Each row is a point. Each copy is the shape, with its points in the same order, stretched, turned, moved and blurred by noise. Some copies are also mirrored. Which?

Shape, 9 rows:
[[  6.2   8.1  18.7]
 [ 17.9 -29.8 -13.4]
 [ -8.4  -1.5 -24.7]
 [-14.6 -26.2  -6.0]
 [ -0.6  -3.0 -14.9]
 [ 34.1   5.2 -15.4]
 [ 12.9 -15.8  14.9]
 [ -6.0  25.4  26.4]
 [ -3.1  14.7   4.7]]
Copy 1 (9 x 3):
[[ -7.6   6.6  15.5]
 [ 17.4 -10.2 -21.0]
 [-17.5  -5.9 -26.2]
 [ -5.8 -25.6 -10.1]
 [-11.0  -2.1 -15.4]
 [  9.4  24.2 -18.5]
 [ 10.8  -4.6   7.5]
 [-22.4  10.9  27.0]
 [-18.3   7.4   3.9]]
Copy 1 is: only turned
Copy 2:
[[  5.2  16.7  15.1]
 [ 19.4 -32.3  -3.7]
 [-15.4 -16.3  -2.7]
 [  1.6 -13.7 -23.0]
 [ -8.5 -13.3   0.6]
 [  6.0 -25.7  26.8]
 [ 20.9  -3.1  -2.6]
 [ -7.1  33.3  17.2]
 [-13.0   5.9   9.6]]
Copy 2 is: mirrored

Shape:
[[ -9.1   4.6 -25.5 -12.7]
 [-18.6   3.3 -14.3   0.5]
 [ 20.6   3.8 -19.2   1.4]
 [  7.8 -26.1 -15.3   1.4]
 [  0.4 -22.2   4.3 -22.1]
 [-23.2 -18.3   0.6  23.4]
 [ -5.0  -0.2 -29.2  25.1]
 [  1.4  16.5  13.5  -3.7]
 [ 16.0  -1.2  12.8 -24.1]
 [ -2.5  -3.6   6.5 -10.7]]
Copy 1 (10 x 4):
[[ -3.9  -3.5 -39.4  -1.9]
 [ -7.4   1.0 -23.5  11.2]
 [ 21.3  -9.1 -24.9 -10.8]
 [  3.9 -33.5 -17.8   7.3]
 [-18.7 -27.4  -8.4 -11.6]
 [ -7.8 -10.0   1.1  34.1]
 [ 21.2  -2.6 -28.2  25.2]
 [ -3.5  10.9  -0.3  -9.8]
 [ -8.7 -13.3  -2.9 -28.2]
 [-13.0  -7.1  -5.4  -5.3]]
Copy 1 is: only turned
Copy 2 (10 x 4):
[[-10.3 -21.0  -3.6 -19.9]
 [-21.6 -12.8   6.0  -4.8]
 [ 20.3 -22.4   4.2  -5.3]
 [  8.5 -24.6 -20.0  12.5]
 [  0.2   2.0 -34.3   1.1]
 [-23.6 -13.1   4.0  31.5]
 [ -7.1 -41.1  21.8   8.4]
 [ -1.5  19.3  11.1  -5.3]
 [ 14.3  18.7 -18.3  -8.6]
 [ -4.9   7.6 -12.1  -1.6]]
Copy 2 is: mirrored

Shape (9 x 6):
[[-11.2 -37.6  20.8  12.3  -6.0  -6.5]
 [  4.9   7.9  11.5  -8.5   2.6 -10.1]
 [  3.8   9.3  14.7 -17.0  15.5 -27.3]
 [  7.5 -26.1  -3.8 -20.0  -5.8   8.3]
 [-25.7  12.6  20.1   1.9 -17.2   8.4]
 [ 18.5  10.2 -29.4 -19.6 -20.7 -20.3]
 [ 13.6   0.2   5.4  -4.0   8.2  13.0]
 [  7.2  -0.3 -27.1 -14.9  15.8   6.7]
 [ 17.0 -10.7  13.6 -10.4  11.7 -37.5]]
Copy 1, 9 rows:
[[ -9.0 -19.9   7.5  -3.4  29.7 -18.7]
 [ -3.9  11.6   5.9   1.6  -8.6  -8.5]
 [  1.1  19.1  11.2  10.9 -13.9 -24.5]
 [  3.4 -26.5   4.3  -8.2 -14.4   4.9]
 [-35.5  15.6   3.5  -9.1   8.1   4.4]
 [  3.5  -0.5 -31.7 -20.7 -35.3  -9.5]
 [ 11.6   0.7   7.8   4.4  -6.7  13.8]
 [  6.3 -10.7 -13.8  17.8 -24.7  11.6]
 [ 17.7   3.9   8.2   1.5  -7.8 -39.3]]
Copy 1 is: mirrored
Copy 2, 9 rows:
[[ 11.9 -35.4  -7.1  11.3   7.5  -3.3]
 [  2.9  10.6   3.2  -7.3   0.9 -17.8]
 [  6.3  14.6   0.8 -10.0  13.4 -37.2]
 [  4.7 -10.7 -18.6 -26.4   5.3  13.8]
 [-21.2   0.3  20.2  16.7 -13.1  -3.2]
 [ -3.9  15.4 -29.1 -37.4 -25.8 -20.3]
 [ 12.8  12.7  -3.1  -4.3   6.1  11.2]
 [ -4.7  21.6 -32.3 -14.1   9.0   7.9]
 [ 23.9  -1.7  -9.2 -14.6  11.0 -37.0]]
Copy 2 is: only turned

Shape (13 x 9):
[[  6.4  25.3 -13.0  -7.5  18.6  -9.4  -0.7   1.5 -16.7]
 [ 15.3  27.9  25.7 -13.4 -16.2 -26.5  30.4   1.4 -20.7]
 [ 21.6  32.0   1.8 -27.1  18.7  20.4  10.5   9.4 -12.0]
 [ 23.8  14.9  10.0 -11.3 -14.4 -22.6  14.1  -4.2   8.8]
 [-10.3   2.9  -4.3  21.7  16.3  13.7  12.4  10.0   4.9]
 [-29.1 -13.9  26.2  -6.9  27.8  19.6 -12.4 -18.5 -13.8]
 [-25.9   1.1   0.9 -20.5  12.0  -9.4  13.7 -15.5  -3.8]
 [  1.7  -3.7 -12.2 -23.6 -17.6   0.0   8.4 -15.3 -13.9]
 [  0.0  27.6   4.0   5.9   4.8  -1.9   1.2 -18.2   0.1]
 [-14.6 -19.2   3.6   4.4  25.2 -18.5   6.1   1.2  -1.3]
 [ 11.8  -8.2   2.6  -7.4   7.6  -0.5  29.7   4.7  18.4]
 [  5.2   4.0 -15.9 -10.2 -22.0   2.8 -20.3  -4.7  29.9]
 [  4.1  -3.5   2.0  22.6  29.9  13.1  17.3 -17.3   8.5]]
Copy 1, 13 rows:
[[  5.5  12.5 -11.7  17.3  13.9 -20.8  -2.6 -17.1  10.8]
 [ 42.1  -0.1  -8.1   4.8   1.8 -43.4  -3.9  11.8 -22.0]
 [ 24.7  37.3 -21.5   6.4  39.9  -8.0  17.8  -5.6  -8.2]
 [ 32.9  -2.8   2.5   7.2  -1.6 -17.9   4.9  12.9   9.3]
 [-23.6 -13.2  -7.5  10.9   6.2  -7.7  20.1   4.6  -7.0]
 [-23.7   9.1  25.6 -11.6   9.6  -2.8   5.4 -27.5 -34.1]
 [ -2.6   4.8   7.6 -12.1 -12.9 -26.9  14.2 -25.6  -6.1]
 [ 18.5  -0.4 -14.1 -13.2 -12.6  -1.7  -1.6 -20.1   1.4]
 [  2.1  15.7   1.3  20.6  -9.0 -10.1   9.6  -3.3  -3.7]
 [-19.4 -29.8  19.2  -4.3   5.6 -25.7   5.7 -15.6   1.9]
 [ 12.8 -22.2   0.3  -5.8  10.2  -7.9  33.0   3.6   4.8]
 [ -1.4   6.1   1.7  -9.5 -25.0  21.3   0.7   4.6  34.2]
 [-11.0 -13.7   6.6  23.2   9.9  -0.3  34.1 -11.5 -11.9]]
Copy 1 is: only turned
Copy 2, 13 rows:
[[ -4.1  21.3  -1.4 -25.6   1.1  -9.6 -16.9  -5.1   7.6]
 [ -1.9  33.0  39.4 -23.4 -33.9  -2.6  -6.0  28.0   0.8]
 [ -3.0  32.8  -4.5 -17.5  14.6  27.4 -16.8  10.9  -4.6]
 [ 25.9  14.3  22.3 -13.0 -23.7  11.4  -2.0  10.1  12.0]
 [ -3.0  10.7  -6.1  23.9  15.7  -3.3   3.0  -1.9  -0.5]
 [-17.0   7.3  29.4  -0.3  36.1  -0.5   8.4 -33.2 -13.7]
 [-10.5  19.4  20.7 -18.5   2.4  -4.1  24.2 -14.3  10.1]
 [ -5.3   2.9   4.4 -28.7 -13.1   8.8  17.5  -4.9 -13.1]
 [  3.1  30.5  12.2  -1.9 -14.5  -3.5 -10.5 -18.6   0.1]
 [  5.8   0.0  18.1   1.6  25.8 -17.3  14.4  -2.8  10.7]
 [ 19.4  12.6   5.3   8.7  13.6  14.2  17.6  15.6   7.4]
 [ 24.8  -6.9  -4.8   1.9 -16.7  30.4   4.2 -24.8  16.5]
 [ 16.0  20.2   0.5  19.5  25.3  -9.1   6.4  -9.3 -13.9]]
Copy 2 is: only turned
